Every row gives one point. The last column is the point's height on a tilted bowl or saddle (a function of degree 2), plus a little noise. Along how many of its main directions does it bend up, bend down or stay straight?

Points (17 x 4):
[[ 1.80 -2.09 -1.37 -0.78]
 [ 1.22 -0.50  2.97 -3.55]
 [ 0.63 -0.11 -0.68 -0.15]
 [ 1.88 -0.26 -2.20  0.91]
 [ 1.13 -1.88 -1.75 -0.51]
 [ 1.31 -3.03 -2.12 -1.68]
 [ 2.10 -1.95  0.93 -2.23]
 [ 1.56 -0.45 -1.98  0.73]
 [ 1.56  0.32  0.84 -1.64]
 [ 2.87 -0.63 -1.20 -0.15]
 [-1.58 -0.12 -1.09  0.08]
 [ 0.87  1.84 -0.70 -0.05]
 [-1.24  2.86 -0.69  0.62]
 [-2.15  0.22  0.66 -0.97]
 [ 1.07  0.16  2.81 -3.45]
 [ 0.73 -0.16  0.63 -1.26]
 [-2.78  1.41 -2.26  1.76]]
Directions: 0 up, 1 down, 2 straight

Points (17 x 4):
[[ 0.20  1.94  0.99 -0.90]
 [ 2.05 -0.55  0.86 -0.60]
 [-2.03 -1.48 -0.48 -2.21]
 [-1.44 -0.72  0.76 -1.60]
 [ 3.44  0.52 -1.06 -1.30]
 [ 3.10 -0.49  2.00 -1.73]
 [ 0.10  0.32 -1.15 -0.46]
 [ 0.89  0.54  0.15 -0.22]
 [-1.52 -0.56 -0.15 -1.38]
 [-0.69 -0.68  1.50 -1.32]
 [-0.09  0.95  3.06 -1.82]
 [ 0.83  2.95  0.12 -1.44]
 [ 1.95 -0.70 -0.60 -0.35]
 [ 0.33 -2.97  0.80 -2.05]
 [ 0.36 -1.33  0.35 -0.66]
 [-1.94 -0.99 -3.79 -3.29]
 [ 4.09  1.71  0.38 -2.26]]
Directions: 0 up, 3 down, 0 straight

Points (24 x 5):
[[-0.42  2.81 -0.53  1.93  1.51]
 [ 1.83  2.11  0.38  1.58  0.33]
 [-0.44  4.31  1.56 -0.34  1.69]
 [-2.50  3.12 -0.07  0.73  0.10]
 [-1.16  1.63  0.05 -1.10  0.55]
 [ 1.12 -2.83  0.57  1.62 -1.39]
 [ 3.08  1.70  0.31  0.45 -1.05]
 [-0.57  2.16 -1.95 -1.64  2.61]
 [-1.62 -1.13 -1.16  0.27 -1.04]
 [-0.54  0.41  2.94 -0.62  0.22]
 [-1.44 -1.55  1.14  2.22 -2.97]
 [-0.24 -1.35 -0.57  1.02 -0.97]
 [ 0.82 -1.39 -1.59  0.02  0.63]
 [-2.13  0.77 -1.52  3.94 -1.66]
 [ 0.16  1.85 -0.94 -0.88  1.32]
 [ 0.96 -0.34  1.44 -0.45 -0.17]
 [-1.74  0.56  0.38 -1.19 -0.10]
 [-0.48 -1.68 -3.50 -0.59  2.68]
 [-1.28  0.84 -0.62  0.70 -0.46]
 [ 0.12  0.41  1.89  0.21 -0.30]
 [ 0.29 -0.01 -2.16 -3.67  4.63]
 [-0.84 -1.86  0.17 -0.71 -0.01]
 [-1.31  2.50  1.86  2.60  0.39]
 [ 1.62 -1.11 -2.22  0.31  0.88]]
Directions: 2 up, 1 down, 1 straight

Points (25 x 5):
[[ 3.43  0.71 -1.80 -0.38 -2.30]
 [ 0.41  1.54 -0.67  2.14  0.26]
 [ 1.51  0.24  0.34  1.42 -0.03]
 [ 0.50 -0.26  1.74 -0.75 -0.49]
 [-0.08 -1.77 -1.07 -1.07 -1.00]
 [ 0.73 -1.87 -1.17  0.25 -0.69]
 [ 1.36  2.61 -0.77 -1.10 -1.74]
 [-2.40 -0.73  0.36 -0.03 -0.72]
 [-2.24  1.16  1.14 -3.15 -2.39]
 [-2.29  1.16  0.29 -1.14 -1.44]
 [-2.21 -1.54  3.22 -0.18 -1.51]
 [-2.80  1.48 -3.68 -1.03 -4.50]
 [ 0.71  1.13  1.49 -1.80 -1.03]
 [ 1.32 -2.32 -1.26 -1.32 -1.37]
 [-1.71 -1.34 -1.90  0.26 -1.17]
 [ 1.39  2.32  1.22  2.03 -0.20]
 [-0.33 -0.75  0.70 -0.63 -0.34]
 [-0.90  0.55  2.41 -2.94 -1.66]
 [-3.56 -0.96 -1.07 -1.54 -2.71]
 [-0.63 -2.90  3.91  1.32 -1.90]
 [ 0.44  0.75 -1.41  1.36 -0.21]
 [-2.08  2.92 -0.76 -0.13 -1.73]
 [-1.02  1.44 -0.02 -1.37 -1.19]
 [-0.25 -0.28  1.12  0.56  0.05]
 [ 0.88  0.91  1.47  0.12 -0.38]]
Directions: 0 up, 3 down, 1 straight

Points (44 x 7):
[[-2.39  0.36 -3.46 -0.15 -2.36  1.02 -2.58]
 [-2.79 -0.07  2.26  1.34  0.25 -0.12 -0.91]
 [ 1.14  1.03  0.26  2.55  0.43 -3.31  1.25]
 [ 0.06  1.30  0.20 -0.78  1.38 -0.04 -0.81]
 [ 0.61 -2.40 -0.04 -0.41 -0.07 -0.17  1.05]
 [ 0.58 -1.98 -2.17  1.24 -1.32  0.39  1.38]
 [ 0.33 -0.19  1.81  0.12 -0.56 -1.65  1.10]
 [-0.47  1.07  1.32  0.08  1.23  2.99 -1.84]
 [ 0.44  1.08 -0.32  0.72 -2.57 -0.79 -1.24]
 [-2.65  1.01 -3.29  1.02  1.35  0.82  0.61]
 [ 0.84  1.81 -2.11 -2.25  0.48 -0.57  0.10]
 [-0.03 -2.70  2.29  1.16 -2.52 -0.09  1.75]
 [-0.74  1.79 -1.14  1.15  0.21  1.00 -1.53]
 [-0.22  0.50 -0.66  0.57  0.57 -1.96  1.27]
 [ 1.19 -2.36 -0.81  1.23  1.67 -0.67  2.38]
 [-0.27  0.88 -1.26  1.87  1.11  1.23 -0.18]
 [-0.15 -0.87  0.42  0.35  0.03  1.28  0.35]
 [-0.83 -0.04 -0.38 -0.47  1.17 -0.21 -0.02]
 [-0.06 -3.75 -0.72  1.87 -1.58 -2.70  2.71]
 [-1.19 -0.26  3.62 -0.42 -2.15 -2.07  1.87]
 [ 0.81 -1.32  0.22  1.59 -1.29 -2.68  2.15]
 [-2.46  1.99  0.04  0.66  0.52 -1.33 -1.18]
 [-0.14  1.77  1.31  0.56  0.31 -0.28 -1.25]
 [ 2.50 -0.39 -0.02  0.46 -1.45  1.44  0.90]
 [-0.48  0.27  0.67  1.85  0.33  1.38 -0.64]
 [ 2.04 -2.03 -1.91  1.42 -0.02 -1.31  2.75]
 [ 0.59  0.32 -0.90 -2.81  0.22  0.86 -0.46]
 [-0.73  0.68 -2.45 -0.35  1.97 -2.15  2.52]
 [ 0.49 -2.59  2.69  1.33  0.04  1.46  1.90]
 [ 2.63 -0.67  3.55 -0.93  0.86 -1.06  1.31]
 [-2.05 -0.47  0.60 -2.11 -0.32  1.18 -2.13]
 [ 1.83 -0.12  0.39  1.63  0.87 -3.52  2.05]
 [ 1.40 -3.33  2.19 -0.72 -2.40  1.77  1.79]
 [ 0.20 -1.02 -0.81 -0.80  1.54 -0.10  0.78]
 [-1.33 -0.47  3.00 -4.78  1.60 -0.93 -3.59]
 [-1.29 -2.76  0.55  0.05  4.58  1.05 -2.40]
 [ 0.29  0.84  0.06  2.93  0.39 -0.83 -0.04]
 [ 3.09 -1.25 -0.84 -0.58  0.92 -4.11  2.05]
 [ 3.29  0.83  2.60 -0.92  0.54  1.80  1.47]
 [ 1.44  1.66  1.62 -3.06  0.89 -1.84 -0.55]
 [ 3.84 -0.06  0.03 -1.72 -0.09 -1.37  0.97]
 [ 4.11  0.62  1.02 -3.36  0.54  0.80  1.26]
 [ 0.25 -2.09  0.48 -0.46  0.37  0.92  0.67]
 [ 1.03  0.83 -1.49 -1.48  2.39  1.05  0.40]]
Directions: 2 up, 3 down, 1 straight

Points (73 x 9):
[[ 1.65 -2.20  1.87 -3.27  3.06  0.40  1.07  0.89  0.08]
 [ 0.53  1.21  1.55 -1.39 -3.42  3.24  1.19  0.89 -1.30]
 [-0.69 -2.20 -1.74 -1.07  2.86  0.36  0.46 -2.09 -0.33]
 [-1.15  2.07 -1.77 -0.18  1.07  1.66 -1.83  0.57  1.25]
 [-1.50 -1.33 -0.09 -0.48 -0.01  0.26  0.15 -1.34  0.49]
 [ 1.01  0.21 -1.50  2.28  0.88 -0.31 -0.22  3.06  0.18]
 [-0.15 -0.08 -0.66 -1.18 -1.19 -2.02 -2.39  0.32  1.69]
 [-0.56  0.69 -0.85  1.07 -2.29  1.43  0.59 -0.72  0.98]
 [-0.99  0.81 -1.41 -0.95  0.44  0.23 -2.69  2.51  1.95]
 [-0.57  0.46 -1.26 -2.23  0.26 -0.30  1.90  0.57  0.09]
 [ 2.34 -0.21 -1.08 -0.83  1.89  0.87 -0.74 -0.99  1.68]
 [-2.92 -3.24  1.41 -3.50  1.62  2.17  0.84 -1.87 -3.24]
 [-0.16  0.92  2.88 -1.23  1.10  1.04 -3.32  2.14 -0.75]
 [ 0.46  1.69  1.94  2.09  1.12  1.23  1.48  0.41 -0.83]
 [ 1.80  5.23  0.17  0.19  1.92  1.96  0.98 -1.38 -0.26]
 [-0.54 -1.90  1.03  0.13  0.65 -1.46 -1.44  0.89  0.11]
 [-0.66  1.76 -0.62 -0.11 -2.11 -2.14 -0.42 -0.72  1.65]
 [-2.91  1.39 -0.36 -0.79 -0.94 -2.04 -1.62 -0.81  1.57]
 [-0.96  2.41 -0.43  0.30 -0.32  0.62 -2.34 -1.60  2.46]
 [-1.59 -1.79 -0.88 -2.91  1.07 -1.82 -0.91 -1.87 -0.43]
 [ 1.24 -1.88  1.43 -1.60  2.12 -2.42  0.40 -1.04  0.50]
 [ 0.58 -1.99 -1.41  0.17  1.47  1.36  0.12  0.78  0.25]
 [-2.16  1.31 -0.98  0.10  0.81 -2.41  0.68  2.39 -1.07]
 [ 2.35 -2.31 -1.28  0.03  0.76 -0.80  0.38 -1.61  1.76]
 [ 0.03  0.82  0.34  1.59  1.34 -1.01 -3.55 -1.52  3.40]
 [-0.18 -0.30  2.25  2.17 -0.57  0.99  2.33  0.98 -1.30]
 [ 2.02 -1.40  1.97  2.21  1.32 -0.78 -2.46  1.20  0.19]
 [ 0.70 -1.06 -2.34 -0.39 -1.66  2.62  0.05  0.63  1.28]
 [ 1.57  0.68  0.40  1.04 -2.99  1.30 -1.45  0.19  1.89]
 [ 2.46  0.63  2.65 -1.34  0.13 -1.34  1.25  0.28 -0.27]
 [-1.27  0.47 -1.40 -1.25 -1.83  0.97 -1.73  1.59  2.35]
 [ 1.58  2.21  1.98  1.83 -0.24 -2.26  0.68 -4.01  4.65]
 [-2.64 -2.04  1.26  0.88 -0.46  0.17  2.40  1.42 -1.36]
 [-1.57  0.25  0.39 -1.15 -1.50  1.45 -1.36  0.79  0.96]
 [ 1.15 -0.38 -1.96 -2.40  1.67 -0.98  1.19 -0.81  0.82]
 [-1.01 -1.45 -1.01  2.79  1.65 -0.20 -2.24 -2.62  2.88]
 [ 0.60  0.84 -0.59 -1.93 -0.46 -1.39  1.19  1.11  0.20]
 [-0.37  0.78  0.78 -0.58  1.22 -1.02 -3.62 -0.23  1.42]
 [ 0.02  1.90 -1.22  1.38  1.18  1.38 -0.32 -1.03  1.21]
 [ 0.64  0.22  2.63  1.04 -1.38  1.39 -0.77 -1.96  0.22]
 [ 0.09 -2.02 -0.90 -0.01 -0.96 -0.10 -1.23 -0.79  1.48]
 [ 1.42 -1.29  0.27 -0.44  0.50 -1.37 -0.70  2.09  0.34]
 [ 3.07 -0.79  0.12 -0.85  0.68  2.49 -2.16 -0.29  1.87]
 [ 0.83 -0.20  0.36  1.92  0.37 -0.09 -0.17 -2.36  2.71]
 [ 0.47  0.11  2.56 -0.19  1.73  3.08  1.47 -1.78 -1.46]
 [ 2.38  0.99 -1.30 -1.47 -1.53  1.81  1.55  1.74  1.89]
 [ 1.81 -2.70  2.23 -2.79 -1.69  1.11 -3.18 -0.04 -0.10]
 [ 1.01 -0.18  0.81 -1.04 -0.21  2.78 -0.45 -1.16  0.35]
 [ 1.50  1.07  0.75 -2.45 -1.07  2.20  1.12 -0.90  0.10]
 [ 1.44  0.69  3.17 -1.95 -1.43  0.69  0.29 -0.51 -1.57]
 [-1.38 -3.15  0.27  0.64  1.55  1.29 -0.76  0.48 -1.09]
 [-0.62  0.64  1.37  2.58 -2.23  1.15 -0.78 -0.18  1.14]
 [ 1.55 -2.12  0.37 -0.25  0.34  2.37  0.66  1.16  0.43]
 [ 1.81  0.47 -2.78  0.92 -2.82 -1.37  0.96 -0.39  1.55]
 [ 1.42  2.67 -2.55  1.31  1.32 -0.18  0.67 -0.95  1.64]
 [-1.99 -0.47 -1.90 -1.33 -2.39 -0.15 -0.93  0.28  1.47]
 [-1.27  2.34 -2.19 -2.23 -1.48  2.31  2.01  0.55 -0.39]
 [ 2.39 -0.56  0.22 -0.40  1.93 -1.93  2.99 -1.24  2.95]
 [ 0.34 -2.74  2.15 -2.17  1.21  0.24  1.31  1.12 -0.86]
 [ 2.01  0.17  2.29  0.79  0.34 -0.43 -0.20  1.11  0.02]
 [-0.87  0.02  2.97 -0.98 -2.47  0.64  4.43  0.69 -3.05]
 [ 0.48 -1.94  0.58  0.92  0.75  1.38  0.75 -0.30  0.11]
 [ 1.70  0.73  3.65  1.92  2.44  0.18 -0.44 -0.98 -0.23]
 [ 0.70 -0.27 -1.08 -1.14  1.90 -1.02 -0.82 -0.10  0.78]
 [ 0.28 -2.24 -1.66 -0.84  0.85 -1.51 -2.42 -1.26  1.10]
 [-4.38 -1.26  1.31  0.76 -4.48  1.44 -4.13 -3.17  4.41]
 [ 3.17 -3.05 -0.07  1.36 -3.98  0.35 -1.12  0.04  0.69]
 [ 0.89 -2.59 -0.10  0.67 -1.10  0.23  1.70  0.00  0.58]
 [ 0.02  1.05 -1.62  1.86  1.01 -1.58 -3.02  1.32  2.17]
 [-0.81  0.04  1.96 -0.80 -3.53  0.24 -2.25 -2.61  0.93]
 [ 0.44 -0.86 -1.23  2.41  1.02  1.03  1.43  2.47 -0.44]
 [ 3.98  0.17 -0.92 -1.32 -2.06  2.16  1.65  0.93  2.21]
 [-0.09 -1.65 -0.17  0.24  0.73  0.59  2.29  1.48  0.02]]
Directions: 2 up, 5 down, 1 straight

Points (73 x 9):
[[ 0.48  0.62 -0.58  1.82 -1.62 -0.66 -1.80  2.45 -0.55]
 [-0.59  2.36  3.41  0.63  2.46  1.89 -0.56 -0.26  1.80]
 [ 0.15  0.24 -0.11 -0.15  2.52 -0.42  2.32 -2.60  1.98]
 [ 1.06  0.20  0.21 -0.33 -1.66  0.82  0.50  2.60 -1.10]
 [ 1.20 -2.12  0.82  1.24  1.75 -2.24  1.27 -0.16  2.51]
 [ 0.73 -1.12  0.40  0.12 -2.13 -0.69 -0.47  1.17 -0.01]
 [-2.51  1.61  0.67 -1.05 -0.69 -3.31  2.03  0.30  2.76]
 [ 1.43 -1.70  3.47  2.15 -2.61  0.79  1.02  0.01  0.27]
 [ 1.25 -2.40 -0.33  1.61  3.51  0.00  1.68 -0.28  3.45]
 [-1.70 -0.65 -1.04 -1.62 -1.37 -0.21 -1.33  0.00  0.10]
 [ 0.03 -3.48  0.21 -0.36  0.55  2.94  1.58 -2.36  1.97]
 [ 1.99 -0.03 -1.47 -1.30 -0.22 -2.73  0.37 -0.59  1.63]
 [ 2.58 -0.31 -1.04 -0.74 -3.24 -0.01  0.57  2.69 -0.78]
 [ 0.53 -0.71 -2.02  0.44  0.70  3.37 -2.01  0.23  0.15]
 [ 0.70  1.56 -1.00  0.04  2.77  0.99  0.85  2.26  0.61]
 [-0.52 -2.20  1.05 -0.14  2.98  1.42 -0.17 -0.72  3.15]
 [-1.75 -1.86 -4.42 -0.55 -1.13 -0.74 -0.35 -0.02 -0.42]
 [ 1.28  0.56  0.44  1.21  0.45 -2.17 -3.69  2.39  1.43]
 [ 0.80 -3.24 -0.70 -1.09  1.37  2.17  2.50 -2.24  2.31]
 [-3.18  0.69 -0.30  0.14  3.53 -0.90  0.45  0.75  2.94]
 [-2.00  1.01 -0.25 -0.21  0.30 -1.69 -2.35  1.43  1.19]
 [ 1.22 -0.39 -1.86  0.40 -1.27  0.82 -2.15 -1.59 -0.76]
 [ 2.94  1.70 -1.08 -0.37 -1.12 -2.85  0.51  0.29  0.04]
 [-1.22  1.62 -0.67 -0.40  0.57  0.30 -1.25  0.31  0.13]
 [ 3.41  1.47  0.03  0.06 -0.21 -0.20  1.29 -0.40 -1.77]
 [-1.22 -0.38  0.74 -1.47 -1.85  1.99  0.70 -1.25 -0.50]
 [ 0.91 -0.78 -0.01 -3.49 -0.36  2.93 -1.07 -2.71 -2.03]
 [ 1.03  1.66 -0.30  0.53 -0.97  0.28 -2.71 -3.19 -1.80]
 [-2.81  1.23 -1.41  1.06  0.68 -0.70 -3.29 -1.00  1.69]
 [-1.68 -2.12  2.38 -0.60 -1.28 -0.16 -2.59  0.28  2.90]
 [-0.98 -0.42 -1.97 -0.48  3.46 -0.49 -2.00 -0.78  2.60]
 [-3.37 -1.42 -0.70  1.42 -1.48 -0.77  0.46 -1.39  2.04]
 [ 1.91 -3.85 -1.12 -0.26  0.09 -1.36 -2.11  0.83  2.84]
 [ 0.32 -1.91  1.57  0.79 -0.81  2.31  0.70  2.22  0.68]
 [ 1.66 -1.24  2.74  1.28  1.70  4.20 -3.26 -1.19  3.38]
 [ 1.32  1.01  1.74  0.52 -1.10  0.30 -0.83 -1.27 -1.45]
 [-0.06 -1.67 -1.42 -0.75  1.30  3.87  0.55  1.10  0.80]
 [ 4.12 -1.30  1.08  1.90 -0.70  4.37  0.99  1.08  0.65]
 [ 2.00  2.70  1.78  2.63  1.01  0.38  0.73  0.62 -1.17]
 [-2.42 -2.61 -2.30 -0.32  1.35  1.60  1.72  2.22 -0.07]
 [-0.21 -0.34 -0.64 -1.58 -0.28 -1.83  2.25  1.74  1.04]
 [-0.35  0.17 -2.82 -1.17 -1.00 -1.38 -0.68  0.36  0.12]
 [-0.11 -0.04  2.88  1.43  0.40  1.84 -2.11 -1.06  1.66]
 [ 1.35  0.81 -1.20 -0.99 -1.26 -1.92  0.83  1.99 -0.12]
 [-0.20 -1.63 -1.21 -1.16  1.07 -3.02  1.82  2.26  1.86]
 [-2.29 -1.38 -0.87  0.33 -0.68 -0.78 -0.68 -0.72  1.16]
 [-1.32 -1.00  2.22  0.56  1.01  0.98  1.43  0.61  1.71]
 [ 0.03  2.10  0.98  1.58 -1.43  0.58 -0.07 -0.37 -0.92]
 [-0.72  0.20  0.48  3.97  1.05  1.35  2.32 -0.91  2.19]
 [-2.08 -0.35 -1.41  0.12 -0.21  2.99  2.26  2.86 -0.36]
 [-0.52 -1.24 -0.60 -0.19  0.43  0.30  2.66  1.25  0.69]
 [-1.27  2.35 -0.09  2.47  1.24  3.06  0.14 -1.32  1.13]
 [-0.66  1.55 -1.28 -0.59  1.19 -1.17  0.37  1.49  0.55]
 [-0.26  0.77  1.79  0.89 -1.92 -0.03  1.55  0.32 -0.60]
 [ 2.51  2.78  0.06 -0.38  1.96 -1.01  0.94  0.49  0.23]
 [-1.86  1.60  0.98  3.69  2.15  0.46 -2.24  1.50  3.09]
 [-0.03 -1.67  3.62 -2.58 -0.87 -1.43 -0.48 -2.92  1.97]
 [ 1.16 -1.34 -0.97 -1.34 -2.53 -1.55  0.51 -0.24  0.74]
 [-3.44  0.71  0.36 -2.21 -2.01  0.32  2.45  0.51  1.39]
 [-1.52  1.41 -0.37  0.87 -0.07 -1.24 -1.04  0.56  0.61]
 [-2.59  0.21 -2.10 -1.06 -0.66  0.59 -0.41 -0.06 -0.64]
 [-1.52 -2.21  2.21  0.32 -0.74 -1.44 -1.34 -0.99  3.23]
 [ 0.73  1.80 -0.71 -0.60 -0.09  1.36 -2.56  0.05 -0.57]
 [-1.16  1.75 -1.37  0.42 -2.75 -1.78 -0.70 -0.80  0.14]
 [-0.39 -0.14 -0.91  2.02 -1.33  2.92  0.80  0.85  0.06]
 [ 0.01  2.24  1.00 -0.50 -1.66 -1.65 -0.15  3.55 -0.95]
 [-2.06 -0.10  1.31  4.10  0.25  0.25  2.02  0.52  2.32]
 [ 0.40  0.48  0.18 -1.08  0.92 -0.17 -1.75  0.44  0.69]
 [ 0.86  1.47 -0.63  1.56 -2.04  2.29  1.98  1.34 -1.07]
 [ 0.51  0.59  2.16  0.20  1.76  2.27 -1.86 -0.20  1.25]
 [ 0.67  0.76 -0.31  3.41 -0.14 -2.39  0.39  2.41 -0.79]
 [ 1.66  0.77 -1.05  2.17  2.37 -1.76 -0.21  1.51  0.94]
 [-0.37  2.02 -1.15  0.87 -0.54 -2.07  0.37 -0.29  0.42]]
Directions: 6 up, 2 down, 0 straight
